Each row of a before or after table is a point. The points were changed in one or more steps. Then noise was added and the rows were shuffled. The steps act on columns, c1 being the first. Name the steps. A step turns or swaps two columns, mirrors them in a line or flattens them onto one, adds a multiple of one to another, or multiplies or shifts one. Angles are multiples of 10 degrees, from the lower column toward the higher: turns from -170 to 170, lines from 10 to 170 but not 90. Use the fewest steps. Two steps may share a column if one is a turn and the other turns, adds or multiplies; they go together, in the order done. Otherwise the lowest column goes first.
(in the rows, 100 means zero)

Before, 11 rows:
110	126	64
120	54	139
73	12	76
108	97	66
195	62	95
145	100	100
111	81	176
132	97	101
114	109	146
107	23	88
103	44	158
After, 11 rows:
103	123	25
118	112	43
195	77	71
110	158	45
108	68	117
145	101	101
115	145	85
132	100	96
107	52	41
72	36	36
110	83	141
Steps: mirror c2 and c3 in the line at 30 degrees

Before:
74	135	104	161
111	64	69	118
140	86	49	35
84	161	89	166
50	102	85	76
101	111	173	157
31	108	148	120
89	131	85	180
34	60	172	128
57	121	83	114
After (10 x 4):
87	109	72	211
150	57	72	64
36	93	88	106
43	108	76	144
8	134	131	148
15	118	181	160
79	140	53	195
115	53	101	146
99	157	143	187
66	132	80	194
Steps: multiply c1 by 1.3; turn c2 and c3 by -40 degrees; shift c4 by 30

Before, 8 rows:
66	77	125	62	74	108	100	134
71	161	112	177	71	117	72	67
72	115	137	102	135	120	151	164
43	47	94	99	105	135	102	92
27	142	94	130	68	107	96	64
107	87	88	44	79	91	111	81
98	144	89	80	111	129	117	169
98	69	69	47	64	24	90	119
After:
104	100	54	59	86	124	79	145
110	110	108	82	73	103	107	113
30	114	150	105	94	115	72	98
63	66	93	67	77	157	103	137
59	81	130	71	66	104	95	136
58	80	40	151	90	78	69	43
98	133	124	68	97	62	174	135
9	96	60	127	68	102	90	66
Steps: multiply c1 by 1.3; mirror c2 and c3 in the line at 130 degrees; flatten c4 and c8 onto the line at 130 degrees; turn c6 and c7 by -70 degrees; add -1 times c6 to c5

Before, 13 rows:
61	112	93	113	110	132	135	65	99	87	109
90	108	88	107	113	104	90	100	114	102	86
65	79	101	93	94	88	96	73	74	59	123
91	112	91	75	82	97	106	123	105	79	99
112	164	100	127	147	91	109	83	97	63	125
93	85	92	123	130	82	93	139	81	86	130
80	97	113	108	143	113	113	83	93	126	123
117	83	123	128	90	104	101	120	102	79	124
121	74	79	91	117	103	96	83	63	93	116
84	99	92	101	99	99	99	75	113	67	136
91	83	102	90	131	106	89	102	145	55	126
107	155	107	95	91	120	88	110	87	38	104
76	141	88	93	105	117	77	117	98	65	132
After:
120	67	103	80	105	110	100	72	64	106	93
89	98	85	112	94	115	88	93	114	108	104
104	143	63	94	155	157	88	113	87	130	94
67	86	115	78	144	66	95	83	73	102	97
63	104	87	95	118	194	132	66	98	96	112
94	87	106	75	88	46	94	108	81	149	128
90	102	85	95	116	91	108	127	105	111	76
79	108	112	78	66	140	116	61	92	107	111
117	108	128	80	117	114	103	120	104	114	131
74	118	61	69	120	150	79	108	98	129	96
82	93	93	64	137	97	100	80	111	106	107
91	93	114	72	124	116	86	80	147	144	97
112	137	50	81	118	72	110	53	99	145	133
Steps: turn c2 and c3 by -50 degrees; turn c4 and c11 by 80 degrees; turn c5 and c8 by -40 degrees; turn c5 and c10 by 120 degrees; multiply c6 by 3

Before (12 x 14):
87	99	70	99	100	100	92	86	95	111	89	84	107	102
97	94	117	95	126	91	95	83	107	101	87	85	86	97
100	99	114	103	124	127	107	83	118	95	91	87	70	96
89	144	97	101	93	101	82	95	119	96	108	137	110	92
101	131	100	104	96	87	90	129	117	96	96	101	100	95
99	108	116	114	96	86	99	80	105	94	104	83	103	97
93	108	109	100	111	119	105	103	93	132	90	85	101	113
89	100	90	101	96	90	112	102	118	95	91	129	111	105
93	99	116	101	102	132	95	106	109	97	93	115	111	93
98	105	111	104	101	101	89	94	112	109	139	91	92	91
128	98	104	104	116	84	106	80	115	99	106	88	110	100
87	114	101	108	114	113	97	95	79	106	112	86	98	91
After (12 x 14):
99	99	114	102	82	181	167	82	119	100	91	120	100	96
89	101	90	100	94	69	173	102	118	99	90	72	101	103
93	109	110	100	95	158	165	103	92	99	91	118	101	109
98	105	111	104	102	103	149	94	112	101	140	109	100	94
101	131	100	103	103	61	150	128	116	101	96	98	100	96
100	108	116	113	109	58	160	80	104	101	105	114	100	98
87	99	70	100	106	100	152	86	95	100	89	114	100	101
93	99	116	101	93	196	155	106	109	100	93	87	100	95
89	144	97	101	94	103	142	95	119	100	109	63	100	95
128	98	104	105	89	53	167	80	115	101	105	118	100	100
98	94	116	95	81	73	155	83	107	99	88	123	100	98
87	114	102	107	92	139	156	94	78	99	112	118	101	94
Steps: turn c5 and c12 by 160 degrees; multiply c6 by 3; shift c7 by 60; multiply c10 by 0; multiply c13 by 0; multiply c14 by 0.7

Before:
104	108	88	81	127	96	92	111	75	101	88	111	93	125	80	109	102	90	90	84
85	102	97	110	91	98	102	95	98	97	125	99	116	75	125	91	95	118	117	109
109	99	95	110	96	100	93	127	100	99	119	114	100	100	100	84	86	118	71	97
98	95	94	106	109	101	97	126	93	127	109	92	97	79	107	82	81	99	118	113
117	126	90	86	103	115	64	95	82	112	86	91	78	118	74	131	114	86	116	114
108	89	104	87	91	105	104	125	82	108	93	102	100	100	103	83	84	86	95	87
96	90	88	99	93	101	89	123	88	114	94	100	86	64	102	78	107	101	116	118
99	130	92	109	76	76	56	88	118	79	140	80	121	113	69	112	132	92	117	141
After:
99	107	104	81	96	106	91	88	75	101	89	95	92	126	60	108	107	85	90	81
91	89	83	87	61	99	104	96	82	109	94	89	100	99	106	82	52	92	95	76
102	90	82	100	64	97	90	76	87	115	94	100	86	64	103	78	120	101	115	106
114	130	96	110	47	121	56	87	119	79	139	83	122	113	39	112	195	114	117	141
101	95	77	107	80	98	97	81	93	127	109	94	97	80	115	83	43	108	119	99
79	126	103	86	73	95	64	90	82	112	86	83	78	118	50	131	142	102	116	113
92	99	82	110	65	105	93	85	101	98	118	124	100	99	99	84	57	97	72	84
113	102	102	111	61	94	103	99	98	97	124	115	117	74	150	91	86	109	117	111
Steps: turn c1 and c6 by 150 degrees; turn c8 and c20 by -30 degrees; turn c3 and c8 by 120 degrees; shift c5 by -30; turn c12 and c18 by -60 degrees; multiply c15 by 2; multiply c17 by 3

Before, 13 rows:
88	115	176	93	101	107	71	114	57	110	115	84	73	72	79	116	108	99	96	80	103	94	86	93	80	95	78	65	87	123	92	90
103	119	106	101	89	103	87	89	121	113	102	65	132	79	79	111	134	118	97	90	77	97	84	119	70	95	83	105	96	36	105	119
87	107	99	90	89	96	81	103	129	110	88	64	69	69	109	101	70	119	114	79	195	95	99	97	91	101	94	96	95	111	87	83
92	118	84	93	98	143	132	115	116	62	32	79	132	88	83	100	85	118	96	107	89	95	134	119	86	89	175	105	120	109	84	99
103	99	87	80	91	123	100	110	113	62	88	95	120	99	88	107	93	119	79	130	86	84	84	53	152	86	78	101	157	88	83	95
66	118	85	140	90	135	72	89	115	107	119	62	137	96	99	80	79	122	93	83	96	98	104	118	70	105	115	58	83	123	104	112
79	114	88	109	108	120	83	59	125	107	119	81	80	121	99	117	77	69	143	85	100	94	103	84	116	74	111	83	125	58	106	85
106	106	103	127	113	104	72	60	102	41	86	69	136	97	133	106	62	95	85	80	92	121	91	112	77	105	83	101	74	121	84	85
91	119	96	87	96	101	176	26	112	103	119	69	97	130	90	80	111	116	115	84	75	81	87	122	94	93	89	102	107	116	88	84
95	98	95	86	92	105	86	116	124	71	96	71	136	106	96	71	81	116	84	81	97	94	110	118	102	102	100	83	72	91	98	95
100	79	93	89	96	130	70	114	112	106	114	62	136	81	103	81	58	110	80	98	86	86	83	112	82	99	133	103	152	100	106	104
84	119	99	112	86	99	100	108	107	92	108	68	138	73	84	109	102	97	87	105	144	90	114	105	114	19	84	103	79	117	89	139
86	69	90	131	146	168	78	116	119	109	82	121	111	87	95	117	66	116	107	84	156	99	96	118	92	98	106	101	98	106	95	83
After (13 x 32):
85	108	97	89	102	100	82	101	128	73	88	71	68	69	114	101	70	125	114	83	194	94	99	95	90	77	94	106	92	113	83	111
89	107	86	94	99	54	126	107	116	66	33	137	130	85	78	98	81	122	96	108	85	93	136	120	90	104	173	111	119	114	80	110
94	99	98	85	98	93	88	95	119	60	100	122	134	109	95	73	79	114	87	85	95	88	104	118	102	87	103	125	72	88	99	100
87	115	176	98	97	86	71	73	55	89	118	82	77	74	84	119	110	101	96	84	103	96	86	90	79	86	81	129	88	124	90	106
78	119	100	109	100	95	97	107	109	69	109	93	138	74	80	110	103	95	86	84	144	89	115	100	116	163	89	108	83	118	89	164
67	107	87	146	98	59	72	59	123	67	124	72	135	93	96	79	80	121	90	79	93	101	106	122	72	105	118	109	88	122	103	93
101	70	93	91	97	76	67	110	109	65	112	76	136	74	99	78	60	108	80	98	82	86	87	109	82	104	134	110	150	99	105	101
80	107	91	111	98	76	86	64	129	82	121	81	81	123	102	117	74	67	141	93	99	90	102	86	116	87	108	73	127	55	102	127
103	99	105	130	105	96	75	79	103	51	85	158	137	96	131	106	66	95	86	89	89	120	94	113	76	76	78	68	73	122	77	101
91	118	95	82	99	91	173	67	111	74	119	78	97	132	90	81	114	114	112	89	75	78	82	120	92	85	90	38	110	115	85	116
86	46	89	132	99	43	77	113	120	125	84	95	110	90	97	117	67	114	111	89	155	100	101	118	90	82	110	118	98	106	91	110
105	94	86	82	96	77	91	106	112	83	91	140	119	97	91	111	96	119	75	127	87	81	83	54	151	110	76	108	155	88	88	116
105	117	107	99	97	90	92	96	124	73	105	66	133	78	76	111	134	119	99	83	78	100	82	115	70	119	83	90	93	35	107	96
Steps: mirror c2 and c6 in the line at 170 degrees; multiply c5 by 0; mirror c8 and c28 in the line at 30 degrees; turn c10 and c12 by -70 degrees; multiply c12 by 1.3; turn c26 and c32 by -110 degrees; turn c20 and c26 by 20 degrees
